Rows are points. To make a cloud, some directions were put in groups of two or more. Within a group, all points are equally far from the middle, so they leave a hole (a ring in 2 directions, a hollow ball in 3). The other directions are filled evenly. Then the cloud was stretched, turned, moved and blurred a little. Count the holes, and give their numbers of directions, smallest first.

Cloud (20 x 3):
[-.57 -.46 .39]
[-.21 -.51 -.13]
[.01 .07 .29]
[-.33 -.32 .04]
[.15 -.15 -.29]
[.04 -.25 .36]
[.30 -.38 .05]
[-.30 -.45 -.39]
[-.09 .23 .17]
[-.02 .01 .36]
[.00 -.28 -.41]
[-.43 -.08 -.35]
[-.46 .16 .31]
[-.31 -.32 .13]
[-.05 .28 .36]
[.36 -.46 -.05]
[.19 -.44 .09]
[.36 -.33 -.39]
[-.25 -.25 -.47]
[-.37 .40 .16]
Holes: 0

Cloud, 27 rows:
[.06 -.34 -.36 .41]
[.55 .03 .39 .02]
[.19 -.12 -.09 .58]
[-.13 -.08 .26 -.27]
[.53 -.19 .07 -.02]
[.09 -.35 -.50 .36]
[-.03 .28 -.14 -.20]
[-.03 -.34 .23 .50]
[.19 .32 -.16 .26]
[.22 -.47 -.39 -.15]
[.09 -.21 -.05 .64]
[.10 -.28 .25 .55]
[-.14 .41 .38 .26]
[-.17 -.33 .28 .56]
[.00 .39 .13 .09]
[.27 .30 -.37 -.20]
[.20 .31 .33 .46]
[-.47 .08 -.30 .26]
[.24 .31 -.20 .07]
[-.44 -.05 .32 .36]
[.14 .37 .24 .33]
[.48 .17 .20 .01]
[-.07 .19 -.35 -.34]
[.36 .24 .32 .22]
[.26 -.25 -.51 .27]
[-.30 -.30 .07 .45]
[-.10 -.35 -.21 .52]
Holes: 1 (2)

Cloud:
[-.14 -.17 .66 -.09 .06 -.20]
[-.36 .02 .32 -.39 .37 -.03]
[-.45 -.12 .34 .58 -.09 .28]
[-.56 -.23 -.10 .54 .11 .21]
[-.29 -.06 .47 -.31 -.11 -.17]
[-.03 .21 -.39 .02 .13 -.46]
[.05 .38 .08 .63 .21 .36]
[-.19 -.32 .27 .42 -.14 -.39]
[-.19 .36 -.37 -.18 .27 .34]
[.08 .40 -.31 .09 -.27 .48]
[.21 -.32 .23 -.31 .11 -.02]
[.11 .42 .03 -.30 .38 .04]
[.03 .31 -.45 .60 -.25 .11]
[-.14 .19 -.29 -.32 .17 -.30]
[.01 .42 .05 .52 .42 .27]
[-.54 .16 .16 .27 .54 .07]
[.24 -.05 .09 .62 -.27 -.23]
[.15 .38 .00 -.05 .32 .44]
[-.29 .41 .39 -.02 .11 -.35]
[.10 .40 .07 .44 .05 -.46]
[.03 .33 -.43 .20 -.30 -.30]
[-.36 -.11 .52 -.13 .46 -.02]
[-.36 -.22 .16 .29 .00 -.50]
[-.33 .23 .10 .27 .15 -.55]
[-.07 -.02 .39 .59 -.09 .43]
[-.47 .04 -.32 .31 .50 -.05]
[-.57 .12 .28 -.01 .28 .41]
[.17 .36 .14 .14 -.39 .42]
[.30 -.20 .23 .44 .22 -.36]
[.11 .39 .09 .37 .18 -.47]
[.25 -.06 -.34 .10 .18 .43]
[-.30 -.22 -.02 -.05 -.51 .17]
[-.50 .32 -.02 .51 -.23 -.21]
[.31 .12 -.17 .40 -.02 -.44]
[-.35 -.09 .46 -.28 .40 .02]
[-.42 -.24 .26 .33 .54 .00]
[-.45 -.13 -.21 .18 -.37 -.23]
[.18 .17 -.33 .25 .36 -.38]
[.26 .37 .30 -.02 .43 -.02]
[-.29 .07 -.43 -.16 .41 -.07]
[.31 -.01 -.22 .38 .45 -.21]
[-.26 .24 .00 .26 .29 -.54]
[-.39 .27 .19 -.27 .47 .12]
[-.44 -.28 -.06 .60 -.09 .22]
[-.08 -.49 -.06 .35 .43 .02]
[.33 .10 .13 .44 .34 -.35]
[.18 .17 -.41 .31 -.44 .18]
[-.29 -.16 -.03 -.43 .18 -.19]
[-.31 -.22 -.16 -.10 -.05 -.43]
[-.43 .20 -.55 .30 .21 .18]
[.37 -.28 -.12 .24 .13 -.32]
[-.38 .25 -.31 .36 -.29 -.29]
[-.26 -.15 .48 .49 -.30 -.07]
[.29 -.17 -.34 .12 .30 .26]
[.00 -.28 -.03 -.04 .09 .56]
Holes: 3 (2, 2, 2)

Cloud:
[-.06 .45 -.18 .03 -.12 .11]
[-.20 -.05 -.30 -.35 .31 -.30]
[.47 -.21 -.10 .19 .34 .08]
[.02 -.33 .34 .32 .11 -.38]
[-.13 -.39 .02 -.38 -.58 -.08]
[.33 .28 .39 -.55 .21 -.34]
[.26 -.35 .19 -.52 -.04 .35]
[-.05 .39 -.33 -.36 .00 .04]
[.01 .17 .06 -.32 -.40 -.61]
[-.04 .38 .45 -.38 -.03 .26]
[.56 .28 .31 .21 .26 -.18]
[.37 .11 .33 -.19 -.07 .54]
[-.13 .01 .56 .21 -.16 -.42]
[.37 -.15 .43 -.04 -.51 .31]
[.39 .17 .42 .03 -.39 .36]
[.39 .31 -.22 .10 -.41 -.13]
[-.07 .21 .07 -.74 .16 -.12]
[.37 .18 .10 .04 .20 .49]
[-.31 -.22 -.02 .09 .17 .22]
[.12 -.44 -.33 -.45 .11 -.01]
[-.27 .00 .25 -.67 .04 .00]
[.09 -.45 -.11 -.41 .10 -.47]
[.46 .22 .28 -.59 .16 .20]
[.17 .38 .27 -.01 .48 -.04]
[.10 .21 .32 -.64 .25 -.31]
[-.30 -.21 .39 -.40 .02 .18]
[.46 -.33 -.24 .04 -.43 -.32]
[-.30 .20 -.27 -.34 -.20 -.09]
[.13 -.47 .19 -.26 -.45 -.48]
[-.09 .24 .22 .35 -.14 -.43]
[.18 .33 .37 .16 .33 -.37]
[.58 .17 .51 -.16 -.43 -.13]
[.10 -.36 .32 -.31 -.37 .40]
[.57 .00 .32 -.03 .33 .22]
[.62 .08 .41 -.32 .24 .09]
[-.03 .00 .52 -.38 .27 -.39]
[.22 -.30 -.24 -.43 -.41 .26]
[.06 -.39 -.44 -.19 .12 .13]
[-.29 -.06 .24 -.66 .00 .02]
[.63 -.07 .12 .37 .11 -.14]
[.13 -.46 -.28 -.33 .17 -.31]
[-.13 -.35 -.40 -.11 -.20 .17]
[-.27 -.16 .42 -.34 .23 .09]
[.16 .42 .28 -.01 -.02 .41]
[-.31 -.18 -.34 -.17 .18 -.02]
[.49 -.14 .05 .47 -.28 -.08]
[.07 -.37 -.08 .14 .35 .13]
Holes: 3 (2, 2, 2)

Cloud:
[.06 .44 .05 -.16 .18 -.38 .37 -.12]
[.09 -.27 .02 .15 -.13 .55 .24 -.29]
[.44 .65 .12 .04 -.15 .11 -.21 .01]
[.68 .02 .21 -.16 .23 -.53 .11 .09]
[.17 -.07 .75 -.29 .19 -.04 -.01 .02]
[.20 -.38 -.05 -.58 -.02 -.30 -.05 .26]
[-.09 .12 .48 -.16 -.17 .20 -.28 -.23]
[.18 .63 -.32 -.27 .07 .09 .07 .00]
[.07 -.15 .22 -.31 -.47 .06 .38 .13]
[.49 -.31 .52 -.24 -.31 -.13 .01 -.11]
[.23 .05 -.56 -.14 .51 -.01 .31 -.07]
[.09 -.49 .45 -.23 .16 -.08 .47 .40]
[-.26 -.03 .42 -.31 .68 .32 -.11 .13]
[.70 -.49 .47 -.23 .44 -.11 .32 .21]
[-.42 -.39 -.19 .10 .36 -.01 .35 .16]
[.38 -.19 -.09 .12 .20 .13 -.41 .63]
[.18 .45 -.15 -.11 .09 -.36 .10 -.34]
[.10 -.18 .10 -.54 .47 -.29 .17 .32]
[.40 -.44 -.02 .03 .84 .09 .00 .07]
[-.38 .07 .38 .11 .19 .09 -.06 .20]
[.58 .14 -.13 .06 .68 -.22 .23 .37]
[.27 -.04 .25 .54 .32 .14 .19 -.16]
[.18 .16 .60 -.21 .31 -.08 .32 .41]
[-.23 .25 .29 -.12 .16 -.43 .20 .05]
[.26 .04 -.26 .23 .57 .04 -.27 .42]
[.58 -.41 -.25 .02 .53 -.30 -.11 .35]
[-.02 -.62 .34 -.24 .80 .03 -.03 .23]
[.48 .14 -.22 -.20 .73 .23 .27 -.05]
[.24 -.51 .30 .19 -.04 -.30 .31 .24]
[-.36 -.12 .50 -.44 .04 .20 .38 -.22]
[.20 -.26 -.11 -.07 .45 -.42 .25 .54]
[.21 .26 .40 -.36 .26 -.28 -.26 .05]
[.53 -.67 .15 -.21 -.10 -.07 .26 .14]
[.09 .28 -.19 -.04 -.08 .53 .32 .38]
[-.08 -.38 .52 -.04 .35 .50 -.06 .09]
[.40 .13 .05 -.34 .27 .30 -.26 .02]
[.09 .45 -.12 .28 .63 -.07 .18 .14]
[.58 .10 -.05 .53 .29 -.02 .13 .39]
[-.43 .44 .28 -.36 .31 -.15 -.02 -.05]
[.24 .18 .44 -.37 .35 .20 .33 .49]
[.79 -.40 .05 .15 .16 .09 .27 -.09]
[.36 -.02 -.33 -.09 -.10 .15 .54 -.07]
[-.14 -.01 -.47 -.16 -.16 .27 -.02 .21]
[.22 -.06 .00 .22 -.32 -.26 .47 .15]
[.53 .59 -.21 -.05 .20 .16 .00 -.02]
[.67 -.15 -.11 -.47 .04 -.29 .14 .25]
[.10 -.09 -.14 -.41 .28 -.01 .26 -.43]
[-.35 -.45 .22 .01 .17 .00 .19 .30]
[.19 .01 .10 -.54 .14 .50 .39 -.15]
[.10 .43 .33 -.04 -.04 .46 .08 -.38]
[.34 .18 .04 -.17 .51 -.50 -.46 .13]
[.43 -.26 -.43 -.10 -.43 .06 -.13 -.03]
[.46 .42 .16 -.44 -.34 -.11 -.24 -.05]
[.38 .27 -.28 -.40 .43 -.17 -.09 .37]
[-.37 .25 -.01 -.36 -.07 .30 -.23 -.37]
[.01 -.23 -.02 -.35 -.24 -.11 .24 -.18]
[.21 .44 -.45 .24 .40 -.02 .23 .18]
[.43 -.49 .14 .16 .30 -.19 -.14 -.14]
[.45 .29 .13 .15 .57 -.32 .10 .21]
[-.39 .48 -.14 .26 .17 .18 -.01 -.26]
[.48 -.13 .53 .08 .28 .39 -.02 -.13]
[-.32 -.02 -.29 -.10 .27 .36 .52 .05]
[-.39 -.11 .06 -.52 -.11 -.13 -.12 .17]
[.79 -.20 .38 -.25 .40 -.26 .25 .29]
[.24 -.01 -.33 .28 .65 .29 .13 .34]
[.42 .53 .07 .37 .21 -.03 .39 .11]
[.05 .13 .60 -.19 -.17 .27 -.16 -.06]
[.15 -.35 .17 -.48 .22 .44 .23 .29]
[.30 -.41 .48 -.13 .28 -.38 .15 .43]
[-.20 -.28 -.70 .02 .19 .11 -.16 .01]
[-.20 -.42 -.14 .13 .34 -.36 .21 .30]
[.39 .36 .12 -.17 -.29 .26 .27 -.36]
[-.28 .30 -.28 .14 -.02 -.26 .21 -.16]
[.50 -.37 .28 .39 .25 -.26 .29 .19]
[.59 .16 .31 .39 -.01 -.29 -.06 .16]
[.02 .47 -.08 -.39 .41 -.07 -.36 .15]
[-.16 .05 -.11 -.45 .21 -.43 .13 .29]
[.20 -.22 .12 -.60 .19 .18 -.03 .22]
[-.06 .06 .31 -.03 -.25 .27 -.44 -.15]
Holes: 1 (6)
